Each row is a point. The points of each table are mixes of a few directions, plus a little noise. How many directions does each table use, and how many do they share? Where both have some left over, give the other angles between the two spaces (their principal angles), to ten degrees, smallest first.
In the rows, zero is written as 128.

First (7 x 2):
[[166 146]
 [136 132]
 [125 127]
 [144 136]
 [ 65 101]
 [ 93 113]
 [165 144]]
Second (5 x 2):
[[120 112]
 [145 161]
 [125 123]
 [102  77]
 [148 167]]
Directions: first 1, second 1, shared 0; angles 40

First (4 x 3):
[[ 68 137 148]
 [138 111 128]
 [182 112 113]
 [121 153 122]]
Second (7 x 3):
[[117 121 100]
 [158 149 208]
 [122 124 113]
 [115 118  91]
 [117 120  98]
 [145 141 176]
 [121 124 111]]
Directions: first 2, second 1, shared 0; angles 90

First (7 x 4):
[[162 134 166 158]
 [164 133 168 158]
 [ 65 116  60  74]
 [121 126 120 122]
 [135 130 136 135]
 [132 128 132 131]
 [117 126 114 117]]
Second (6 x 4):
[[147 103 159 162]
 [108  88 121 134]
 [ 93 138  83  88]
 [129 163 116 108]
 [133 159 122 113]
 [158 117 167 163]]
Directions: first 1, second 2, shared 1

First (9 x 6):
[[184 155 129 107 110 113]
 [  7  72 125 169 165 158]
 [108 125 125 125 130 129]
 [138 145 123 104 117 118]
 [118 115 132 146 137 136]
 [162 156 124  96 110 112]
 [181 144 133 123 117 120]
 [106 119 127 134 134 133]
 [147 121 135 147 133 133]]
Second (6 x 6):
[[121 118 129 163 112 138]
 [141 117 115 102 202 122]
 [122 130 160 123 103 129]
 [138 125 118 110 167 123]
 [127 109 113 167 143 140]
 [119 168 134 102  40 114]]
Directions: first 2, second 3, shared 1; angles 90

First (8 x 8):
[[120 121 130 132 148 127 113 143]
 [128 123 123 130 133 125 139 128]
 [133 152  55 104  85 108 230 164]
 [118 137 173 124 153 140  22 142]
 [131 124 137 135 126 133 129 109]
 [133 123 140 133 130 131 120 111]
 [144 145 132 122  81 134 149  88]
 [117  98 134 145 170 126 118 137]]
Second (9 x 8):
[[116 149 122 110 129 125  85 173]
 [169 167 139 118 104 134 196 106]
 [141 139 152 128 124 136 119 109]
 [114  73 138 160 208 125 123 136]
 [108 122 127 125 114 129  76 129]
 [111 110 105 131 115 122 127 127]
 [178 185 173 114 117 143 154 111]
 [ 91  66  86 150 117 116 137 103]
 [125 141 110 116 125 122 136 157]]
Directions: first 3, second 4, shared 3

First (7 x 9):
[[140 130 153 135 142  94 133 141  86]
 [151 120 106  75 133 120 128 118 129]
 [110  96 128 126 115 142 119 142 135]
 [146 146 124 129 123 107 139 149 125]
 [161 168  91  96 127 123 141 116 156]
 [ 62 129 136 217 100 201 116 122 184]
 [128 108 156 118 156 112 123 110  81]]
Second (8 x 9):
[[103 131 134 127 134 118 116 162 149]
 [106  97 113 116  99 133 100 150 140]
 [129 105 154 117 110 129 111 150 151]
 [133 205 116 193 150  76 136 112  43]
 [127 112 109  86 165 170 147  63 137]
 [157 148 171 148 131 110 134 126 115]
 [139 124 103 117 135 153 164 118 147]
 [129 100 124 120  98 137 117 145 142]]
Directions: first 4, second 5, shared 2; angles 50, 80

First (10 x 11):
[[ 98 170  95 122 107 169 145  73 126  48 158]
 [117 112 210 147 122 164  62 122 161 134 135]
 [121 146 155 100 125 107 162 146  73 120 105]
 [159 119 154 148 140 148 153 129 117 136 129]
 [113 124 136 100 152  92 106 153 133 132 111]
 [160 104 113 163 106 136 134 133 130 180 127]
 [130 104 162 125 171 120  90 146 165 138 124]
 [112 149  60 119  88 115 146 112 112 122 132]
 [108 138  61 109 108  93 127 128 127 134 126]
 [160 112 137 142 163 134 151 137 135 136 128]]
Second (11 x 11):
[[122 121 110 131 123 153 111  95 156  81 160]
 [151 124 141 116 145  78 165 184  81 193  84]
 [140 101  86 125 131 146 122  90 158  56 176]
 [111 139 135 135 118 149 110 111 144 117 136]
 [153 120 136 116 146  79 166 179  83 184  90]
 [150 115 123 116 143  94 155 158 100 154 110]
 [141 104  92 124 133 140 126 100 151  71 167]
 [134 124 126 125 131 119 135 135 121 133 126]
 [105 141 133 138 114 162 102  98 154 102 147]
 [104 161 167 138 117 132 116 143 119 176  97]
 [ 94 161 160 142 109 156 101 117 140 145 118]]
Directions: first 5, second 2, shared 1; angles 40

First (11 x 12):
[[157 144 127 170 224 143  74 130  66  87 166 146]
 [135 132 128 139 153 132 113 128 112 117 138 133]
 [135 132 128 138 152 131 114 128 113 118 137 132]
 [102 113 129  91  41 115 177 126 183 165  94 112]
 [121 124 128 117 104 124 142 127 144 138 118 123]
 [138 134 127 142 160 133 109 129 107 114 141 134]
 [146 138 127 153 185 137  95 129  91 103 151 139]
 [135 132 127 138 151 132 115 128 113 118 137 133]
 [112 119 129 105  75 120 158 127 162 150 107 118]
 [132 130 128 133 140 130 121 128 120 123 133 130]
 [ 96 110 129  81  20 111 189 126 197 174  85 107]]
Second (9 x 12):
[[126 124 173  96 134  90 116 157  63 114 178 121]
 [105 169 121 130 174 163 126 134 186 118 105 118]
 [137 136 126 140  96 154 149 105 178 130  86 158]
 [104  88 106 150 105 146 106 110 133 120 174 131]
 [131 159 136  80 164 120 129 160  65 149 112  92]
 [129 103 104 145 118 126 121 117 125 136 136 124]
 [165  90 102 197 138  63 123 114 161 124 134 135]
 [137 157 134  94 103 164 156 122 125 150  72 137]
 [116 125 154 117 120 125 120 136 115 110 159 135]]
Directions: first 1, second 5, shared 0; angles 50
